Each row is a point. Each copy is the shape, with its points in the same order, turned, moved and blurred by noise. Is it also mirrored, or only turned?
(in the rows, 128 means zero)

Shape:
[[114 111 114]
 [118 129 122]
 [ 61 148 215]
 [166  82 116]
 [110 147 177]
 [178  81 136]
 [187 114 115]]
Copy 1, 7 rows:
[[123 151 123]
 [109 135 123]
 [ 67 109  26]
 [172 127 140]
 [ 92  99  82]
 [180 106 128]
 [156  99 161]]
Copy 1 is: only turned
Copy 2, 7 rows:
[[116 126 142]
 [120 137 131]
 [103 122  14]
 [ 82 156 164]
 [114 152  71]
 [ 70 183 151]
 [102 201 157]]
Copy 2 is: only turned
Copy 3 (7 x 3):
[[100 139 140]
 [117 126 140]
 [ 93  49  69]
 [ 89 136 198]
 [115  74 117]
 [ 81 120 206]
 [126 129 207]]
Copy 3 is: mirrored
Copy 4, 7 rows:
[[109 128 128]
 [126 143 129]
 [ 95 249 139]
 [113 111  74]
 [126 197 123]
 [108 119  51]
 [148 109  67]]
Copy 4 is: mirrored

Shape (10 x 4):
[[139 131 107  83]
 [157 141 146 100]
 [129 159 123 249]
 [142 114 128 207]
 [151 129 166 120]
 [150 143 124  82]
 [130 112  90 118]
 [154  59 102  99]
 [ 61 156 100 127]
 [ 28 152 102 154]]
Copy 1, 10 rows:
[[127 107 157  86]
 [145  87 132 113]
 [103 200  27 137]
 [ 87 159  74 154]
 [151 110 119 141]
 [146  94 135  78]
 [ 97 130 147  90]
 [ 74 101 177 121]
 [154 194 140  69]
 [149 233 132  77]]
Copy 1 is: only turned
Copy 2, 10 rows:
[[147 158 128 129]
 [133 117 128 101]
 [ 91  19  99 213]
 [118  54 146 195]
 [107 100 151  97]
 [136 154 112  91]
 [162 144 142 170]
 [180 137 185 151]
 [ 81 175 116 194]
 [ 57 174 119 223]]
Copy 2 is: mirrored
Copy 3, 10 rows:
[[107 171 108 159]
 [ 96 164 105 103]
 [214  66 121 107]
 [174  74  94 136]
 [ 91 136  97 103]
 [104 180 109 130]
 [131 148 110 176]
 [ 83 130  59 198]
 [133 134 179 165]
 [136 105 211 175]]
Copy 3 is: only turned
Copy 4:
[[112 153 164 106]
 [ 83 147 122  92]
 [141 122  29 197]
 [162 132  60 143]
 [ 96 125 101  91]
 [ 86 158 150 100]
 [146 164 144 121]
 [163 179 150  70]
 [127  96 170 176]
 [153  65 162 198]]
Copy 4 is: mirrored

Shape:
[[165 121 122 138 212 117  96 154]
 [114 144 230 194 158  75  76  27]
 [160 107 118 135 121 127 138  79]
 [112 132  74 110 131 138 139 148]
 [ 98  81 179  98 120 134 162  86]
 [128 129 119 154 116 165 152 204]
 [121 201  83 144 163 149 156 104]
 [173 146  53 146 141 114 121 206]
 [ 89 131 142  95 121 106 106 159]
 [150  98 102 135 124 123 108 146]
 [179 150 143 103 153  91 163 102]
 [ 96  76 170 101 100 155 123 168]
 [161 184 193 142 129  80 129 120]
 [148  99 129  94 142 177  78 113]]
Copy 1, 14 rows:
[[110  73  84 187 154 110 150 127]
 [218  63 169 165 113 168  68  53]
 [129 109 155 125 128 170 195 115]
 [ 74 141 111  92 157 137 169 145]
 [116 145 180 144  63 137 150 126]
 [108 151 125 144 174 132 144 205]
 [127 143 125  96 202 112 167  91]
 [108  97  52 106 196 128 189 189]
 [100 120 118 105 102 105  99 162]
 [ 99 104 104 126 144 167 158 156]
 [150  88 127 119 122  93 197 109]
 [ 84 132 166 145  89 139 118 204]
 [206  76 150 132 139  99 127 142]
 [ 56  61 166 146 134 156 143 138]]
Copy 1 is: only turned
Copy 2:
[[192 109 110 124 104 186 113  88]
 [187 193  63 178 189 205 249 115]
 [109 106  84 172 130 137 162  92]
 [ 95 134 142 123  91 127 116 102]
 [ 97 158  66 121 184 113 163  67]
 [ 68 113 135  98 133 190  88 118]
 [117 104 173 117  88 152 195 120]
 [119  96 172 154  74 189  68 113]
 [125 189 134 125 146 139 108 107]
 [115 129  96 159 112 162  98 106]
 [150 100 145 169 163 139 160  64]
 [ 87 170  79  97 177 136  84 105]
 [151 137 157 171 199 187 167 108]
 [152 118  65 121 131 110 112 139]]
Copy 2 is: mirrored

Shape (14 x 9):
[[134  89 117 206 119 118 150 164 132]
 [159  78 120 175  93 103 150  98 131]
 [136  84  86 204  87  15 148 150 145]
 [130 116 172  61 116 108  92 164 126]
 [145 163 164 137 137 176 182  66  82]
 [145 130 241  96 141 139 169 146  62]
 [152 153 124 145 185  64 126 152 129]
 [159 128 179 112 172 130  96 139 147]
 [ 95 139 141  90 139 151 197 148 117]
 [ 81 179 132 218  47 116 196  73 171]
 [207 173 179 120 143 206 101 184 106]
 [114 159 100 200 115 174 121  94  37]
 [172 185 165  53 109 163 193 125 132]
 [103  85  49 247 142 113 169 108 187]]
Copy 1:
[[ 78 104  61 147 103  85 141  92  76]
 [ 79 101 126 160 141 120 143  81 110]
 [ 75 143  94 113 117  82  94  34  79]
 [146 164  89 101 116 179 110 134 201]
 [142  63 133 160 186 119 130 199 139]
 [ 90 145  84 138 183 154 109 233 176]
 [120 135 133 103  83  91  56 144 116]
 [115 100  95 107  85 136  83 164 187]
 [144 150 100 100 136 116 175 185 128]
 [143  32  69 101 219  43 153  84  92]
 [136 109  90 182  69  92 127 210 219]
 [192  65  89 202 143 121 109 150  71]
 [141 132 149 115 158  82 174 205 210]
 [ 83  32 118 134  87  80 161  69  18]]
Copy 1 is: only turned
Copy 2:
[[158 174 131  80 136 173  91 132  67]
 [200 188 170 104 123 142 110 127 113]
 [191 167 221  30  93 156  87 113  60]
 [ 96 112 141 133 133  52  74 119 120]
 [149 123  89 164  93 169 121 153 186]
 [ 82 145  85 187  57 113  77 158 124]
 [122  94 154  98  92 145 142  87  68]
 [ 98 130 112 145 132  84 142 100 105]
 [150  73  83 117 101 122  79 188 101]
 [190 170 143  22  78 164 147 210 176]
 [ 30 126  96 173 189 152 128 139 113]
 [138 136  86  84 129 224  73 111 186]
 [107  64 133 170 123 109 129 209 147]
 [245 164 123  20 137 185 146 135  79]]
Copy 2 is: only turned

Shape, 17 rows:
[[162 133 132 111  65 133  65  80 126 182 131 122]
 [185 165 133 158 163  60 167 119 157  77 182  85]
 [142 190 135  91 192 116 113  75  94 103 106 140]
 [107  75 109 122  84 126 153 141 160 174 101 165]
 [156  94 206  50 161 125 158 189 107 159 137 146]
 [ 76  77 179  66 162  85 137  69 184 165  95  81]
 [ 72 154 150  74 101 119 136 173 100 187 151 146]
 [150  83 119 135 128 162 104 166 107 154 143  61]
 [126 120  91  62  73  83  70 179  76  72 184 153]
 [101 102 125  60  70 140 137 106 159 171 133 110]
 [145 113 209 166 162 119  73 128 120  99 188 109]
 [ 74 157 113 119 181 123 167 104  98 147 182 156]
 [ 90 174 154 148 179 165 116  67  90 101 157 140]
 [188 187  97 132  89 101 128 153 132 170 131 102]
 [188 125  93  75 131 174 113 139 179  83  81 136]
 [ 76  77 176 166  75  86 166  83 107 103 161 124]
 [144 130 200 102 165 132  64 187 100  99 126  80]]
Copy 1, 17 rows:
[[165  94  90 173  67 121 172  91 140 105 113 144]
 [101 103 143  94  86  46 112 154  46 144 183 193]
 [146 124 162 187  97  96  70 157 127 113 198 127]
 [127 167 106 124 143 166 141  80 111 112  71 163]
 [ 64 211  91  91  78 100  92 136 181 122 129 118]
 [117 226  71 213  86 141 107 119  96 150 144 211]
 [127 149 106 110 121 150 126 114 210 180 136 153]
 [ 70 127 123 154  89  92 183 161 130 147  71 139]
 [182 147 160  66 103 130 208 197 174 109 151 147]
 [126 174  91 166 124 130 182  77 146 129 132 177]
 [157 140  97 126  48  40 114 191  91 178 108 126]
 [139 121 126 146 180  85  70 150 159 156 145 180]
 [176 121 152 192 134  46  81 151 128 174 139 125]
 [ 90  58 130 109  84 133 160  97 114 125 153 152]
 [ 99 159 147 156 125 129 171 124  66  74 159  74]
 [195 183 149 119  95  76 121 103 110 168  79 230]
 [100 169 132 147  29  96 141 195 132 182 137  89]]
Copy 1 is: only turned
Copy 2, 17 rows:
[[156  84 105 100 174 101 122 134 105 115 123 195]
 [ 95 172 148  67 192 170 143 179 189 174 113 109]
 [127 161  83  90 113 146 199 120 102 176 116 128]
 [191 118 127 103 128  62  44 108 136 123 126 108]
 [ 84 131 156  65  92 129  55 156  54 163 103  96]
 [144 179 136  90 190 115 110  80  52  72 151  74]
 [ 87  85 125  99 112 117  64  53 116 155  95 144]
 [141 129 155 176 163 149  60 169  99 160 141 154]
 [ 66 100 200 152  99  54 139 133 146 171  90 187]
 [142  79 132 112 176  66  82  99  92 132 140 111]
 [ 97 141 186  91 127 201 134 168 128  99 146 170]
 [ 94 157 109  86 107 143 115  64 163 189 179 130]
 [143 126 109  96  95 202 179  90 131 168 182 154]
 [124 109  86 104 191 117  90 162 159 165  71 153]
 [155  94  97 145 117  95 158 209  96 143 111  78]
 [190 142 231  50 156 135 112  81 166 136 150 144]
 [ 91 125 166 152 113 199 116 160  68 136  86 142]]
Copy 2 is: mirrored
Copy 3 (17 x 12):
[[165 208 103 124 144 107 103 147 119 180  96  69]
 [101  93 132 122 119  93 152 237 115 137 116 200]
 [127 122  67 174  77  41 122 134  83 116 114 136]
 [155 137 122  89 133 163  52 106 166 114 116 109]
 [153 107 180 162  90 111   7 164  68 124 176 109]
 [178 141  81 130 103 138  60 200 106  14 105  78]
 [164 172 127 141 122 162  59  96  49 128 144 150]
 [174 137 140 138  75 164 127 172 133 176 167  81]
 [173  94 182  85 139 117 150  84  23 174  99 117]
 [151 158  80  82 134 164  64 145  94 115 123  79]
 [133 134 180 206 141 104 157 196 110 124 145  97]
 [131  94  66 194 136 154 101 120  82 114 132 174]
 [110 126  68 219 135  95 163 125 102 109 161 124]
 [133 184 124  96  96 115 106 162 117 201 109 171]
 [ 72 111 124  74  53  88  96 128 132 148 122  66]
 [194 122 119 118 216 128 131 159 137  80 169 138]
 [147 152 194 172  51  98 137 169  67 119 173  90]]
Copy 3 is: only turned
Copy 4:
[[129 170  78 186 138 160 138 140 119  92 122 126]
 [152  95 164  93 143 160 154 117  96 202 110 223]
 [165 145 180 133 138 128  53 159 148 106  97 205]
 [126 108 138 142 118 122 193 162 190 113 146  79]
 [244  84 126  77  91 110 160 129 139  75  78 115]
 [167  98 121 207  52  70 150 108 215 136 101 180]
 [189 122 164 129 104 158 190 135 165  29 137 149]
 [110 113  65  81 134 122 161  98 143  82 106 141]
 [131 131 122  75  53 166 144 208  76  58 177 173]
 [132 141 133 173  89  92 194 125 146  78 128 121]
 [167  88  98 100  83 202  86  68 122 132 111 163]
 [164  73 209 131 149 133 120 110 161  69 166 183]
 [136 122 193 118 128 158  44  74 154  97 134 169]
 [136 155 129 116 186 173 193 165 118 115  97 170]
 [ 83 119 148 102 111 102 126 188 111 118  37 103]
 [163 140 141 127  79 141 148  83 168 170 225 135]
 [163 122  90  64  66 172 115 105 144  81  51 174]]
Copy 4 is: mirrored

Shape, 15 rows:
[[150 168 109 103 154 107 114 135 134 146  77 161]
 [134  88 196 122  54 187 151 126 146 125 144  65]
 [198 216 150 113 149  85  95 171 112  96  86 126]
 [ 78 178 139 166 119 196 150 137 129  83 162  54]
 [108 133 177  97  79 157 159  84 152 174 150  69]
 [149 158 116  95 123  91  92 141  84 109 154 163]
 [122 145 106 138 120 198 185 180 146  75 144 109]
 [109 102 130  96 150  68 124 152 126 121 107  90]
 [108 118 152 156  64 165 194  70 166  81 147  70]
 [171 111 118 138 156 134  98 114 118 148 128  95]
 [163 166 166 114 141 139 144 112  50  98  80 128]
 [121  99 170 137  76 162 127  73 177  99 145  74]
 [120 121 202 141 136 175 188 104 169  99 188  93]
 [111 145 149 117 157 123  73 154 120 111  85 164]
 [170 176 119  39 177 126  83 130 102  84  88 129]]
Copy 1 (15 x 12):
[[142 108 130 102 156 145 172  97 146 137 115 136]
 [126 158  75 173  92  64  53 157  87 194 152 156]
 [183 152 139 113 204 134 112  75 173 105 120 116]
 [126 142 178 152  74  35  56 166 163 129 111 165]
 [100 144  81 193  71  60 118 112  97 162 126 168]
 [116 163 168 115 147 148 140 101 122 120 159  86]
 [ 98 110 156  85 112  90  45 170 149 140 129 170]
 [147 123 158 152 177 113 149 138  76 124 155 174]
 [142 143  89 149  26  70  65 167  98 119 144 182]
 [139 154 140 172 132 165 133 146 148 166 135 158]
 [175 187 150  95 132 136 104  92 107 146  72 134]
 [151 165  77 165  69  70 102 182 111 148 163 162]
 [ 95 151  85 172  87  80  60 195 110 108  91 152]
 [162 128 154 102 170 107 170 148 128 151 114  97]
 [132 203 144  73 194 125 166 106 153 128 121 152]]
Copy 1 is: mirrored
Copy 2, 15 rows:
[[ 69 134  97 126 154  99  92 167 112  96 113 137]
 [210  85 124 179 166 202 171 139 128 146 126 168]
 [ 67  94  69  98 173 166  36 177 125 107 114 115]
 [234 103  76 121  73 151  99 146 153 151  92 142]
 [218 100 135 179 169 114 139 167 111 151 150 157]
 [ 75  88 140  73 139 132 112 182 151 123 130 128]
 [187 132  94 126 110 170 117 141 181  75  63 152]
 [125  87 133 115 119 141 123 163  84  56 154  99]
 [249 129 110 124 125 168 142 136 119 118 151 214]
 [120  98 137 101 149 129 119 130  68 132  90 134]
 [122  57  37  75 180 127 123 184 118 107 106 152]
 [215 134 125 138 134 185 147 137  89 161 157 177]
 [246 139 103 111 167 164 146 109 147 133 133 124]
 [ 71 123  64 117 114 139 133 161 121 123 132 106]
 [ 81 131  78  83 160 151 103 241  96 100  87 101]]
Copy 2 is: only turned

Shape, 16 rows:
[[205 116 162 138 165 100 155  82 130 182  90 188]
 [166  79 148  68 106 129 109 151 128 140  82 103]
 [ 85  98 129 114 108 114 187 121 134  92  25 125]
 [148 129  73 192 141 111 178 151 117 122 142 116]
 [112  81 178 117 120 164 137 138  98  95 116 141]
 [128  87 159 169 227 152 118 131 116 125 118 151]
 [123 102  83 173 176 166 130 119 129 171 103 137]
 [ 70 106 164 115 172  25  80 112 145 151 128 196]
 [164  76  60 194 141 164 124  74 171 141  63  97]
 [114  62 110 158 108  72 169  99 174 197  72 132]
 [ 92 110  97 151  84  85 118  87 105  84 115 135]
 [108  98 155 138 119  96 153 140 133 143 169  19]
 [ 87 116 108  95  97 172 210  89  42 145  87  80]
 [112 173 122 142 133 115 145  85 151 119 187 146]
 [ 93 134 190 195 171 156 145 163 171 194 140 134]
 [194 148 162 152  80 102  70 102 128  49  47 115]]
Copy 1:
[[157 196 184 108 141 132  96 172 158 105 152  99]
 [125 135 196 147 116  83 122 117 129  96  95 203]
 [ 91 103 176 148 144 153 174 212 116 108  71 182]
 [ 39  86 121 128 143 135  80 168 158 118 143 113]
 [132  97 152  84 138 122 115 129 134 121  44 167]
 [ 88 142 198  86 165 134 101 111 173 159  62  85]
 [ 50 120 192  88 113 131 133 144 186 144 134 114]
 [128 188 127 175 102 128 167 110 124 113  52  48]
 [ 52 143 195 125 120 139 133 185 222 184 159 177]
 [ 93 147 184 173  58 185 132 197 165 102 118 134]
 [ 80 129  69 140 124 130 160 166 152 132  83 162]
 [ 51 113 133 151  72 137  53 120  77 151  86 173]
 [ 50 106 147  32  97 134 136 202  81  86  96 206]
 [109 117  92 104 111  99 117 167 105 176 130  87]
 [115  81 196 108 105 186 100  97 113 173 120  74]
 [145 165 111 166 216 123 142 128 147 153 135 228]]
Copy 1 is: mirrored
Copy 2, 16 rows:
[[232 182 124 144 180 134 156 158  93 128 142 138]
 [139 160 177 169 141  74  97 181 134 111  87 166]
 [159 144 225 119  77 137  72 153 114 178 138 165]
 [136 106 121 184 108 173 133 153 166 158 164  95]
 [107 180 140 126 142 119  76 173 130 188  93 145]
 [160 152  85  95 181 124  69 181 145 154 152  91]
 [145 105 114 118 122 120 122 191 106 130 168  82]
 [249 129  87  74 111 100 113 155 173 168  50 136]
 [127 128 153 110 103 158 132 206 124  61 201 126]
 [222 124 129 152  47 132 115 191  99 120 146 175]
 [140 154 165 103  65 149 152 163 188 164 106 144]
 [113 135  79 190  78  83  91 122 185 145 144 182]
 [ 90 138 195 153  91  69 146 153 102 233 179 156]
 [135 115  88 114 121 158 167  91 149 158 107 143]
 [160 138  44 141 113 125  55 116  76 138 134  87]
 [138 246 216 115 117 152 133 124 190  77 101 119]]
Copy 2 is: mirrored
Copy 3 (16 x 12):
[[162 134  82 102 171 156 113 132 104  66 191 193]
 [125  90 152  84 180  83 138 113 185  90 127 172]
 [152 178 120  88 192  18 156  75 115 121 102 188]
 [148 175 162 162 138 115 176 116  87  99 140  96]
 [147 117 145 103 173  99 138 135 136 139  53 185]
 [190 100 113  87 120 112 172 191  81 115 112 156]
 [184 123 128 108 105  72 125 137  90 122 144 103]
 [ 68  71  60  97 113 110 189 106  61 143 147 218]
 [178 171 169  34 125  77 111 115 101 122 187  91]
 [133 126 129  76 137  75 117  33  62  75 166 164]
 [101 159 130 104 171 107 168  68 102 193 121 141]
 [ 81 115 148  87 154 117 187  79 127  56  56  85]
 [173 145  91 129 225  56 102  68 140 125  56  83]
 [ 64 182  99 142 126 142 122 139  92 125 110 127]
 [154 126 110 112  48 120 129 130  87  53  65 160]
 [134 206 151  50 167 141 192 102 212 155 151 195]]
Copy 3 is: mirrored
Copy 4:
[[ 65 148 149 146  98 183 171 120 179 107 193  63]
 [101 131 160 105  77 148 143 210 135 124 105 123]
 [171  67 156  90 124 150 127 151 169  92  82  62]
 [111 166  73 113 137 137 170  80 137  74  83 103]
 [163 124 124 111  67 136 100 162 122  77 147 116]
 [132 172 125  71  86 200 116  83 115  95 181 115]
 [111 167 164  80 129 150 166  75 105  78 134 108]
 [170 105 154 153  72 223 168  78 189 156 158 174]
 [115 197 184  58 199 147 171 134 146  65 120  91]
 [129 100 178 132 162 207 216 138 155  72 111 105]
 [202 133 123 119 122 108 169 125 195  94 108 137]
 [166 137  58 117 142 167 193 181  75 136 101 136]
 [180  94 129  88  86  66 198 154  83  86 107  32]
 [161 163 101 182 138 120 149  77 133 141 139 120]
 [102 101 109 126 156 193 126  82  61 100 183 147]
 [113 142 112  75 141 102  99 197 248 140 147 129]]
Copy 4 is: only turned
